Every row gives one point. The points of each table are mixes of a few directions, plus a little noise. Count the directions of each table, and those that both share. Where both have some left over, give the other angles between the two spaces (their principal angles), to ten degrees, smallest first.

First (4 x 3):
[[ 40  -2 -31]
 [-19  -4  15]
 [ -4  65  -2]
 [-17 -58  20]]
Second (6 x 3):
[[ 27   3  35]
 [ 35   4  46]
 [-43  -5 -56]
 [  6   1   8]
 [ 19   2  25]
 [-45  -5 -59]]
Directions: first 2, second 1, shared 0; angles 90

First (9 x 8):
[[ 30  -8  56 -52  18 -34 -42  21]
 [-25   8 -47  43 -15  29  35 -17]
 [ 35 -10  66 -61  22 -39 -49  24]
 [-13   3 -23  21  -7  14  17  -8]
 [-16   4 -29  27  -9  18  21 -11]
 [-16   5 -30  28 -10  19  23 -11]
 [ 39 -10  72 -65  23 -43 -53  26]
 [-31   7 -58  53 -19  35  43 -21]
 [ -4   1  -7   6  -3   4   5  -2]]
Second (7 x 8):
[[ 67  25 -21  13 -17  22  18  22]
 [-43  55  26  50  -8 -11 -14  26]
 [-72   5  54 -43 -55   0 -39 -30]
 [-23 -31  -4 -23  26  -1   7   5]
 [ 45 -31  14 -59   0  -4 -13  -6]
 [ 46   4 -23  35  12 -11   6 -13]
 [-22 -28 -46  27  41   4  35  -4]]
Directions: first 1, second 5, shared 1

First (9 x 12):
[[ -5  27  -3   7  -4   0  -4   3   2  -2   1   4]
 [  0   1   0   0   0   0   0   0   0   0   0   0]
 [ 10 -61   6 -17   8   0  11  -7  -5   5  -3  -9]
 [  2 -12   1  -3   2   0   2  -1  -1   1  -1  -2]
 [ 10 -55   6 -15   7   0   9  -6  -5   4  -2  -8]
 [-21 121 -12  33 -16   0 -21  14  11  -9   5  17]
 [ -5  30  -3   8  -4   0  -5   3   3  -2   1   4]
 [  8 -49   5 -13   6   0   8  -6  -5   4  -2  -7]
 [  0  -1   0   0   0   0   0   0   0   0   0   0]]
Second (9 x 12):
[[ 44  -3 -27  61  -5   5 -13   8  32  18  63 -14]
 [ 15 -15  -6  14   1   1  -2   1   8   6  18  -6]
 [ 15 -21  -4  10   2   1   0  -1   6   6  15  -6]
 [-19  -2  12 -29   3  -2   7  -4 -15  -8 -29   6]
 [-29 -12  21 -49   6  -3  12  -7 -25 -12 -47   8]
 [ -2  -7   3  -6   1  -1   2  -1  -3  -1  -5   0]
 [ -5   7   1  -3   0   0   0   0  -2  -2  -4   2]
 [  9  27 -12  28  -5   2  -9   6  13   4  21   0]
 [-28  26  12 -26   0  -3   3  -2 -15 -12 -33  11]]
Directions: first 1, second 2, shared 1

First (11 x 20):
[[ -69   74  -44   58   36  -67  101    2  -25 -111    1  -94  -36   25
     8   36   -2  -31   24   24]
 [  -9  -46   19  -18    5   18    3    8    9   20   -5   60   -8    5
   -52   -6  -26   22   33   20]
 [ -21   30   12   92  -20  -23  -12   10   39  -61  -31    1  -32  -22
     2   22   74  -49  -50  -49]
 [  -2   14  -26   -9    4   -5   64   -4  -13  -36   -3  -16  -23    6
    14   14   -9    0   21   46]
 [  12    2    6   -9  -10    4  -61   -5    7   41   14  -10   28  -16
     4  -21   13    1  -17  -37]
 [  30   14   -2  -51   11    5  -63  -11  -32   72   36  -54   66   13
    44  -23  -28   19  -22  -33]
 [  33  -16   22   -9  -15   23  -53    1    8   43   -2   23   24   -5
    18   -8   12    2  -38  -32]
 [  22  -36    4  -43  -10   29  -18   -4    3   44    7   41    8  -10
   -16  -21  -17   25   21   18]
 [  -5  -55   42  -14   18   24    4   18   -1   25  -12   70    1   31
   -42   10  -43   24   15   11]
 [  34    7   -8    8  -24   16   22   -3    5  -23  -19   10  -19  -10
    46   16   30  -16  -33   17]
 [ -25   17  -29   -4    5  -19   17   -9   -1  -16   17  -28   -9  -16
   -25  -17   -5    3   43   16]]
Second (11 x 20):
[[  17   -9  -22  -21   14   20    3   17   -6   11   -5    0  -11   10
     4   20   -2   -9   -1   37]
 [ -24   36   -4  -12   32  -65   54  -52  -13    5  -20   -8   24   29
     3  -25    7   42   32   -7]
 [  -6    5  -13  -60   31   -7   18  -22  -18   30   -1    3  -16    6
     0    3  -17   58   23   37]
 [  11  -22  -12   12   -8   15  -12   22   -2   -8   -6    2    3    8
     3   17   -7  -40  -17   10]
 [ -19   68    6   14   33  -72   68  -50   10   -7  -13  -20   29   20
    -1  -38   47   42   41  -26]
 [  26   40   39  -10  -12   76  -40   37   55   19   62   -5  -59  -90
   -22   -4   51   54   10   -4]
 [ -37    4   23    2   -8  -46    6  -46  -14   -3   -5    5   18    4
    -1  -30  -22   34    8  -40]
 [  40  -46  -23  -40   -4   89  -47   63    0   22   16   10  -45  -21
    -2   50  -19  -24  -22   66]
 [  -5  -42  -10   68  -32  -23   -9   13  -14  -43  -33    3   46   42
    13    7  -18 -104  -39  -33]
 [  -2  -45   -8   55  -31  -11  -16   17  -14  -35  -25    6   36   33
    12   11  -23  -93  -39  -25]
 [  -3   11   24  -12  -11   22  -24    0   16   10   28    4  -26  -40
   -11  -10    4   40    4  -12]]
Directions: first 5, second 4, shared 0; angles 30, 50, 60, 60

First (11 x 32):
[[ 10 -11   9  -8 -20  15 -12   1 -17  -3  14 -23   7 -13   1   5 -10  -5
   -5   2   0  13   0  -5   7 -13   9 -10 -14  15 -11   6]
 [-21  11 -12  20  44 -36  23   1  23   3 -21  12 -20  38  23  -5   7  -9
    9  -5 -16 -17 -10  15 -11  18   4  31  21 -13   8 -13]
 [ 39  -1   9 -38 -77  69 -34  -5 -21   0  23  36  43 -81 -78   2  10  44
  -14  11  53  13  32 -34  13 -18 -39 -69 -24  -6   9  23]
 [  5   2   0  -6 -11  10  -4  -1  -1   1   2  11   7 -13 -15  -1   4   9
   -2   1  10   0   6  -5   1  -1  -9 -11  -2  -4   4   3]
 [-38  -3  -7  38  76 -69  32   6  16  -1 -20 -47 -44  82  84   0 -15 -50
   13 -10 -56  -9 -34  35 -12  15  46  71  21  12 -14 -23]
 [  6 -11   8  -5 -13   8  -9   1 -14  -3  12 -26   3  -6   8   4 -11  -8
   -4   1  -4  11  -3  -2   6 -11  12  -4 -11  15 -11   3]
 [ 24   6   2 -24 -47  44 -19  -5  -6   2   9  41  28 -53 -59  -1  14  36
   -7   6  40   2  24 -23   6  -7 -35 -46 -10 -13  13  14]
 [-14  46 -31   9  33 -16  29  -7  55  12 -44 121  -2   3 -55 -19  50  49
   13  -3  33 -44  19  -2 -22  41 -61  -2  42 -67  50  -7]
 [-27 -14   2  28  53 -51  18   7  -1  -4  -5 -68 -34  65  81   4 -24 -52
    7  -7 -53   3 -32  28  -4   2  52  57   7  26 -23 -17]
 [ 30  -8  11 -29 -61  52 -29  -3 -23  -2  23   6  31 -59 -47   4  -1  24
  -12   8  32  16  20 -24  13 -20 -18 -49 -24   6  -2  18]
 [-12 -17   8  14  24 -26   5   5 -12  -5   6 -63 -19  37  57   6 -24 -40
    1  -3 -37  11 -22  17   2  -7  42  33  -4  28 -23  -8]]
Second (10 x 32):
[[  45   -1    6  -25  -32   58  -24  -14  -19   -5    6  -23   17  -25
   -17   24  -33   -7   26   25   15   11   12  -27   28    0   12  -39
   -18   44  -32   31]
 [  -6   34  -36   13   57  -22   41  -37   32   12  -48   69  -28   36
   -16  -13   19   22   40   10   -3  -45   15    9  -11   41  -19   25
    40  -22    9   -4]
 [  -6    3   76   47  -14    0  -35   17  -33  -16   -4 -105   -9  -22
     2   -1  -57  -31  -44   -4  -22   11   -1   35   19  -34   38   24
     5   35  -41   29]
 [ -46   19   25   48   37  -55    8   34   30   -3  -22   -4  -16   23
    15  -14    7  -11  -33  -24  -14  -13  -17   34  -18    4   -3   42
    30  -35   22  -12]
 [ -31  -19   13   21    3  -39    9   -3  -23    1   13  -27  -17    3
    15  -28   11    3  -38  -19  -26    4   -3   32  -16  -29    8   37
    -1  -13    4  -21]
 [   3  -40  -27  -36  -29    2    7  -17  -31    6   41    8    7  -11
    10  -12   28   17   -7   -5   -3   20    2  -11  -10  -24   -4  -10
   -33   -3    9  -25]
 [  31    2   19   -2  -18   37  -16  -27  -32   -4   -4  -41   -2  -20
   -16    8  -38   -5   13   21   -3    1   17   -2   24   -9   21  -10
    -5   44  -41   30]
 [  22  -46  -76  -61  -17   11   41  -87  -52   20   35   53  -12   -3
    -7  -30   47   51   33   14   -9   -1   29  -16  -13  -14  -11   -5
   -31    5   -3  -33]
 [ -18   23  -20    4   30  -21   12   35   58    3  -19   59    8   25
     6   10   27   -2   10  -10   18  -12  -17  -11  -14   35  -26   -5
    18  -40   41  -12]
 [   6   25   21   -8  -16   28  -43   99   70  -13    0   12   52   -6
     9   56  -11  -39    0   -7   47   23  -37  -44   12   31  -16  -59
    -6  -15   33   18]]
Directions: first 2, second 4, shared 1; angles 50

First (10 x 32):
[[ -7  -7   4 -55  29   7  12 -40 -13  32   9 -43 -25 -26 -21 -31 -25  41
  -38  27   8  23  19  13   2  18  -9 -15  36  16  58 -23]
 [ -1  16   0  27 -61  39   6  37  40  -4  12  64  -4  60  -1  76 -17 -59
   41  -7 -15 -57  -7  -5  46 -25   5  -1 -41 -22 -89   9]
 [ -1  -9   6  35  37 -55 -42   1 -29 -22 -37 -30  37 -38  32 -58  54  30
    8 -24  15  44   5   4 -47  -2 -16   9  -9  -8  36  23]
 [-12  -5  15  26  24 -37 -49  -1 -17  -2 -36 -25  25 -23  29 -45  37  31
   15 -16  18  35  23  17 -22 -11 -33  -3 -19 -20  25  22]
 [ -1   4   3  33 -15  -7 -17  21   7 -14 -12  20  16  15  15  13  17 -17
   26 -16  -1 -10  -1  -1   1 -14  -5   5 -27 -16 -31  17]
 [ 15  -4 -15 -29  15   4  39 -15 -10  -4  23 -11 -14 -17 -21  -7 -14   2
  -35  12  -8   3 -23 -17 -15  24  31   7  39  31  27 -21]
 [ 37  13 -34  14 -56  40  77  42  29 -41  52  76 -11  49 -26  89 -26 -90
    3  -6 -40 -71 -72 -53  13  12  76  30   9  29 -85 -15]
 [ -4  -9   2 -45  34  -3   8 -37 -18  23   5 -43 -17 -32 -15 -37 -14  42
  -37  21   8  28  14  11  -9  18  -6 -10  36  17  61 -19]
 [  0   5  -6 -49 -24  51  44 -14  21  29  38  14 -41  26 -36  44 -56 -16
  -19  29 -13 -33  -1  -1  42   8  14 -12  21  13 -15 -29]
 [-26  -3  27  42  18 -40 -79   5 -10   5 -54 -22  35 -14  42 -44  46  35
   37 -22  26  36  45  32 -10 -28 -57 -11 -45 -41  13  36]]
Second (10 x 32):
[[  20  -23   14   63  -19  -42    7   15   17   -9   -7   13   21    4
    -3  -20    0   57   15   23  -21   15   45  -17   18  -20   -1  -33
   -11   33  -44  -11]
 [ -53    1   15    4    4   41   -7   26  -10   15  -12  -19  -16   27
    -6   44   62  -30  -15  -23   30  -24    6  -19  -59   64  -39   -7
   -26  -25   23   63]
 [  -8   16  -15  -51   21   29   -3  -12  -17    6    4   -9   -8   -1
    -3   12   -7  -44   -6  -18   13   -7  -32   17   -3    8    3   31
    10  -20   33    6]
 [  10  -34  -10   13   65    0   30   38  -60   11  -37   -3   88   66
   -82   19   21  -10   56  -21   -4   27   67   -1   40    0  -35   25
   -31   47  -11   68]
 [ -51    7   21   13  -25   29  -16   15   17    8    1  -14  -43    3
    25   30   52  -12  -32   -9   26  -30   -9  -22  -68   57  -25  -24
   -16  -34   17   33]
 [  37   22  -18  -41  -13  -15   -6  -43   17  -12   25   12  -21  -46
    31  -36  -65    0  -10   14  -16    7  -48   28   34  -50   47   18
    39   -7    5  -73]
 [ -21   38   18   -5  -81    2  -36  -38   73  -12   41    2 -105  -73
    97  -17  -12   15  -69   24    7  -35  -72   -5  -59   10   33  -37
    29  -57   11  -70]
 [  14  -20  -12   -1   49   -1   21   20  -43    7  -24   -1   61   41
   -57    9    4  -10   40  -14   -5   21   39    5   36   -8  -17   24
   -15   33   -5   38]
 [  14   12  -13  -32    5    2   -2  -20   -2   -3    9    2   -6  -16
     6  -11  -28  -14   -2    0   -3    3  -26   17   16  -19   19   18
    18   -6   11  -25]
 [  38  -17    0   37   -7  -44   10    0    8  -12   -2   16   29   -4
    -8  -31  -28   47   22   23  -27   24   31   -1   42  -43   14  -13
     2   36  -38  -29]]
Directions: first 3, second 3, shared 0; angles 60, 90, 90

First (8 x 32):
[[ 48  -3 -78  16  56  57  36 -32   1 -15   3 -20  -1  -9 -56 -64  88  19
   63  -3  16   3 -84   5  -8   1  40 -50 -59 -12  31 -45]
 [ 40  14  39 -14 -33   3  11 -40 -44   0 -18  20   7 -13   3  39 -19  32
  -32  11  18   2   7 -18   3 -30  29 -38  23   2 -12   8]
 [-65  -9  24  -1 -14 -42 -34  54  32  11  12  -2  -4  16  37  15 -46 -38
  -20  -6 -25  -3  54  10   3  23 -51  64  24   7 -13  26]
 [-78 -20 -31  15  28 -25 -31  73  65   6  27 -23 -10  23  17 -35  -4 -55
   25 -15 -33  -4  21  25  -1  45 -59  76 -12   2   6   5]
 [ 49   7 -13  -1   7  29  25 -41 -27  -8 -10   3   4 -13 -26  -7  31  30
   11   5  19   3 -37  -9  -2 -19  39 -49 -15  -5   8 -17]
 [ 19  12  54 -16 -42 -14  -1 -23 -36   4 -16  22   6  -8  18  50 -40  20
  -44  10  10   1  29 -16   5 -25  12 -16  35   5 -18  19]
 [-68  -8  33  -3 -21 -47 -37  56  31  12  11   1  -4  17  43  22 -56 -39
  -27  -5 -26  -4  63   9   4  22 -54  68  31   8 -16  30]
 [ 55   6 -29   3  19  39  30 -44 -24 -10  -8  -2   3 -13 -35 -20  47  31
   24   4  21   3 -52  -7  -4 -17  43 -55 -26  -7  14 -25]]
Second (10 x 32):
[[ -13   -6  -41    7   24   17    0    1   14   -3   25    2  -21    8
     5  -23   23    3    7    3  -17    5   -5    5    7    5  -21    6
    -8   -9   21   -5]
 [  11   42   29  -18  -45  -28    4  -38  -21   19  -23   36   -7   -5
   -11   26   -8   21  -20   13   24    0   35    0   -8   -6   11  -15
    -7   20   11    3]
 [ -27   34    5   -5  -20  -44   -7    8   24   22  -22   10    0    4
   -28  -12    8  -21   21   -4   19   -6   26   21  -21   30   -5   24
   -38   27   15   -8]
 [  -9   16  -39   -2    5    8    2  -23    5    7   21   26  -34    7
     2  -16   26   18   -4   13   -8    7   16    6    6    2  -22   -1
   -15    0   37   -5]
 [  11   33  -20  -13  -18    7    8  -54  -22   11   14   49  -39    2
     6    9   17   43  -29   24    1    8   31   -3    7  -15  -12  -24
    -4    4   38    1]
 [  24   -4   39   -6  -18    1    5   -9  -25   -5  -16   -2   17  -10
     6   29  -25    9  -19    1   10   -1   -3  -15    2  -19   23  -18
    24   -2  -24    8]
 [ -72    9 -106   18   53   -4  -13   33   76   14   41    0  -46   26
   -18  -84   68  -32   56   -5  -26    2    6   41   -7   57  -63   56
   -69    5   63  -24]
 [  59 -109   76   20   35   59    4   58  -38  -59   -8  -93   85  -22
    41   45  -72  -22  -12  -29  -17   -6  -92  -46   23  -50   57  -26
    99  -50 -114   23]
 [  34  -68   23   14   32   49    4   27  -23  -37   11  -48   36  -10
    31   18  -31   -3  -10  -12  -20    0  -55  -28   20  -32   23  -18
    59  -36  -55   12]
 [ -19   53   35  -14  -48  -63   -6   -4   11   31  -44   19    8   -2
   -35    8   -6  -17   12   -2   35   -9   40   19  -27   28   10   18
   -39   39    8   -5]]
Directions: first 2, second 3, shared 1; angles 70

First (10 x 32):
[[ 23 -20 -35  29  16 -48 -29  11 -51 -21 -17  29  -2 -15 -31 -18  38  -2
  -14  44  47 -35  12  17 -41  41   7  14  29 -31 -47  12]
 [  1 -17 -40  -8  10  -8 -30 -10 -30 -25 -20  19 -20  18 -23   4  -9 -27
   31   2  23   7  -3  15 -15  10 -31  26  26  25 -44  10]
 [ 14  -4  -1  22  15 -10  -7   9 -17  -3 -13   2  38 -13 -10  -7  27  28
  -37  41 -10  -3  20 -19 -21  23  19  -7  -9 -50  15  10]
 [ -5  -5 -50  -1   8  53 -48   1 -38 -27 -47  13  37  43 -34  28 -22   3
   18  44 -36  55  16 -23 -40  34 -44  11  -7   1  25  36]
 [ 23   0  24  31  -6 -77  25  18  -2  16  34  10 -32 -54   9 -38  53   3
  -35   2  65 -83  -7  34  -1   7  54 -11  19 -31 -38 -22]
 [-17  16  42 -27 -19  12  39 -12  53  24  34 -22 -31  -3  37   3 -26 -13
   19 -62  -9   1 -22   8  51 -46   5 -10 -11  40  12 -26]
 [-24  20 -26 -15 -26 101 -28  10  -6  -5 -28   1  24  57 -11  45 -52   0
   38  15 -57  71  -2 -23 -20  15 -51 -10 -29  38  67  33]
 [-26  -3   9 -52   4  26  12 -37  41  -3   8 -20 -26  28  19  18 -53 -30
   49 -70 -25  43 -18  -2  51 -53 -38  20   1  64 -10 -15]
 [ -7  45  54  15 -60  28  47  39  41  51  47 -12 -25 -19  40  -1   1  12
  -14 -17   4 -36 -23  16  15  -9  39 -53 -32  12  63 -16]
 [ 19 -32  24   6  61 -79  19 -31   8  -9   2 -19  36 -43   5 -32  44  27
  -56   2  -1 -18  26 -22  23 -22  40  18  11 -71 -40 -20]]
Second (9 x 32):
[[ 16  90  38  12 -69  45  13  44  10  58  69  -5 -21 -12  72 -26  19  13
   18 -52  38 -69  -9  -3 -16  -8  42 -42 -29  35  50 -50]
 [  9  39  20   8 -29  14   7  22   3  25  32  -2 -10  -7  31 -14  13   4
    2 -20  19 -34  -4   1  -4  -4  24 -17 -15  12  21 -23]
 [-13 -31 -31 -15  43  24 -21 -32  -4 -27 -47  -7  53  21 -27  25 -23  17
    6  21 -53  66  23 -41 -12   5 -42  14   8 -20   8  26]
 [-18 -41 -28 -12  22 -12  -3 -24   5 -23 -30   9 -10   7 -36  21 -24 -16
   18   9  -6  31  -6  11   1   6 -38  11  31   8 -29  25]
 [ 32  29  47  24 -12 -27   7  33 -19  15  33 -10  13 -17  30 -38  51  16
  -62  17   9 -43   9   1  19 -10  72   4 -49 -39  16 -26]
 [-30 -80 -51 -21  46 -25  -7 -45   7 -45 -59  14 -14  13 -66  37 -42 -28
   27  21 -15  59  -9  18   4  11 -68  24  55   9 -54  48]
 [-35 -71 -56 -23  36 -12  -6 -44  14 -38 -53  17 -22  14 -61  41 -49 -30
   44   8 -10  55 -13  18  -3  11 -77  16  61  25 -50  45]
 [ 13  48  29  12 -39  10  11  30   2  32  43  -2 -18 -12  40 -22  20   4
   -2 -24  29 -49  -7   9  -2  -7  37 -20 -19  13  21 -30]
 [ 24  16  32  15   5 -15  -2  18 -18   4  13 -12  30  -9  18 -25  37  20
  -53  22 -10 -15  16 -14  12  -7  51   9 -41 -42  18 -14]]
Directions: first 4, second 3, shared 1; angles 30, 40

First (10 x 32):
[[  0 -69   0 -36 -12   3  -6 -22 -26 -13  14  -8 -18 -66  12  11 -28  22
  -15   6 -33  28  30  11  34 -14  37 -13 -42 -16 -21 -23]
 [ 14  15  -3  33 -29  -9  -8  12  25  18   6 -31   9  56  49 -19  41   7
   18  12  54 -37 -44 -25 -32  58 -24   0   9   1  40  -5]
 [  7 -67  -8 -21 -24 -16   7 -27  -9   3  35 -38  -1 -32  52  -6  -5  54
  -13   9  30  -7  -7  -9  -2  46  10 -13 -45 -17  -3 -22]
 [-20  47  13 -26  53   2   9 -12 -17   1  -9  39   2 -31 -72  14 -20 -11
   -1 -24 -41  44  21  17  31 -65  10  -5  -8   7  -5   3]
 [  9  28   0  33 -17   4 -12  23  20   6 -13  -6   3  50  16 -10  29 -22
   17   7  18 -24 -23 -11 -20  19 -17   7  28   5  24   6]
 [  3  71   4  37   7  -8   0  16  28  21  -8  -2  17  70   0 -16  39 -12
   23  -5  44 -27 -42 -19 -32  26 -36   6  29  12  41  11]
 [ -1  38 -11  35   6  -3  23  22  26   2  -8   8  23  63  -2  -9   9 -13
   -2  -2  42 -47 -20  -7 -54  29 -45  23  54  17 -16  40]
 [ -9   8  11 -13  17  27 -20  13 -19 -22 -33  43 -21 -38 -58  24 -26 -50
   -3  -6 -85  45  47  26  46 -83  33   3  12   4 -22   3]
 [ -6 -24  -1 -20   8   9   2  -5 -16 -16  -5  17  -9 -36 -21  13 -28  -7
  -14  -1 -37  20  32  16  20 -33  19   2  -4  -1 -31   4]
 [  2 -47  -4 -23  -9  -9   6 -21 -11   0  22 -19  -3 -35  24  -1 -11  35
  -11   4   8   6   5   0   8  17  13 -11 -35 -12  -8 -17]]
Second (9 x 32):
[[ -3 -12  -5  18  -5 -11   6 -17 -14  11  -3 -23  -9 -18  11   8   1   5
  -10   4  14 -10  -6   2 -18   2  -3  -7 -25 -19  -5 -10]
 [  8 -11 -14  12   1 -17  22  -6  -1  10  -5 -28 -13   0  13   9  -7  37
  -23   2  31 -32  -2   6 -37  40 -11   1 -11 -19 -28   0]
 [  5  39  39 -95  50   5 -36 -18 -15   9  11  26 -23 -58 -59   2  -3  46
   29 -28 -78 108  22   5 121 -49  69 -38 -69  -1  68 -65]
 [ 11  39  28 -84  40  15 -24  13  12  -9   9  44  -5  -9 -50  -8  -6  34
   26 -23 -60  72  22   1  92 -21  44 -12  -8  23  41 -25]
 [ -6 -10  -8  30 -18   4   3   5   3  -5  -2  -1  12  16  16  -3   4 -31
   -2   9  15 -24  -8  -4 -28  -1 -19  11  23   5 -11  20]
 [  8 -12 -18  22  -7  -9  25   9  12   0  -6 -17   0  24  18   2  -6  20
  -21   6  37 -47  -3   2 -50  46 -24  15  21  -5 -38  21]
 [ -2 -16 -18  44 -25   3  15  16  13 -10  -4  -4  17  37  27  -5   2 -30
  -10  14  34 -51 -10  -4 -55  22 -35  23  46   9 -32  38]
 [-16  -6   3  28 -22  14 -16   1  -5  -9   2  13  19   6  10  -7  12 -65
   16   9  -9   3  -9  -8   0 -40  -8   4  19  13  15  13]
 [ -5 -11  -7  26 -13  -3   5  -4  -5   2  -2 -11   3   2  14   2   3 -16
   -5   7  15 -19  -7  -1 -25   1 -12   3   3  -6  -9   7]]
Directions: first 4, second 3, shared 1; angles 40, 70

First (9 x 32):
[[  9  39  26   9 -31  23  15  28  20  -3  -7 -18  10 -20   3  29   9  20
  -16  -3   4  22  -6  20   8  -7   2  16   3   6  -6  28]
 [ 20  74  52  61 -44  17  20  52  46   9   3 -53  31 -32  31  46  49  42
  -11   1 -25  36 -11   0  -5  -6 -13  19  29   6 -19  60]
 [ -7 -17 -28 -69  -4  17  -5 -17   2 -19  -1  40 -32   7 -41 -19 -40 -12
  -23 -10  19   3  12  31  15  -3  16   2 -37  21  11 -27]
 [ -7 -51 -29  45  56 -62 -29 -38 -17  22  28   0   2  35  28 -45  28 -22
   44  13 -45 -37   9 -71 -35  19 -21 -32  25 -17  -1 -28]
 [-16 -55 -39 -53  31  -8 -13 -39 -38  -9  -6  43 -24  22 -27 -33 -43 -32
    6  -1  26 -26   7   6   8   3  13 -13 -25  -4  16 -46]
 [ -3   5  29  -6 -10  30  24  15 -47  -4 -42 -10  20 -21   2  39 -26  -3
    2   1  62  -3 -24  36  26 -12  16  15   2 -29   7  13]
 [-14 -40 -15 -51  17  13   4 -22 -55 -11 -29  31 -10   5 -24  -4 -51 -27
    3  -2  58 -21  -7  29  23  -5  21  -1 -22 -18  17 -30]
 [ 12  23 -21  17  -9 -25 -23   0  83   4  55  -2 -20  14   0 -33  45  20
  -15  -3 -86  22  29 -37 -32  11 -22  -9   0  46 -15   4]
 [  7  23  25  48  -7  -5   8  19   6  11   0 -32  23 -11  27  20  30  14
   10   5 -12   5  -9 -15  -8   0 -10   3  25 -11  -9  26]]
Second (9 x 32):
[[ 26   5  -3 -72  -6  -8 -35  15 -30  24  -5  31 -52  -3  13  17 -20  -5
    5  10   9 -39  -8 -33  -6  -6  42  10  -3 -39   2   0]
 [ 14  21  -3 -35 -28  -7 -28   9 -13   7  12  13 -23   1  10   4 -17 -11
   -5  14   1 -36   3 -22 -11 -11  28  13  -4 -15   4   2]
 [ -7   5   1  19  -7   1   6  -3   8  -8   7  -8  15   2  -2  -5   3  -2
   -4   0  -4   4   4   6  -2  -1  -8   1   0  12   1   0]
 [-36 -26   6  99  34  14  58 -21  40 -28  -8 -40  69   1 -21 -20  34  16
    1 -24 -10  71   3  51  16  16 -64 -22   6  49  -5  -2]
 [ -6 -72   9   5 100  12  44  -7  -1  17 -53   7  -6  -8 -15  14  30  38
   28 -35  11  71 -26  28  32  33 -30 -35  10 -11 -13  -8]
 [ 28  12  -3 -78 -15  -9 -42  16 -32  25   0  33 -56  -2  15  17 -24  -8
    3  14   9 -48  -6 -37  -9  -9  48  13  -4 -40   3   0]
 [ 13  20  -3 -32 -27  -6 -26   8 -11   6  11  11 -21   1   9   4 -16 -11
   -4  12   1 -34   3 -21 -11 -10  25  12  -4 -14   4   1]
 [-43  -3   4 121   3  12  56 -23  49 -41  12 -52  87   5 -20 -30  30   4
  -10 -15 -16  60  14  52   8   7 -68 -14   4  65  -1   1]
 [ 10  38  -6 -25 -54  -9 -34   8  -8  -1  26   6 -14   4  12  -1 -23 -21
  -14  22  -3 -49  10 -25 -19 -19  30  21  -5  -7   8   4]]
Directions: first 3, second 2, shared 0; angles 60, 80
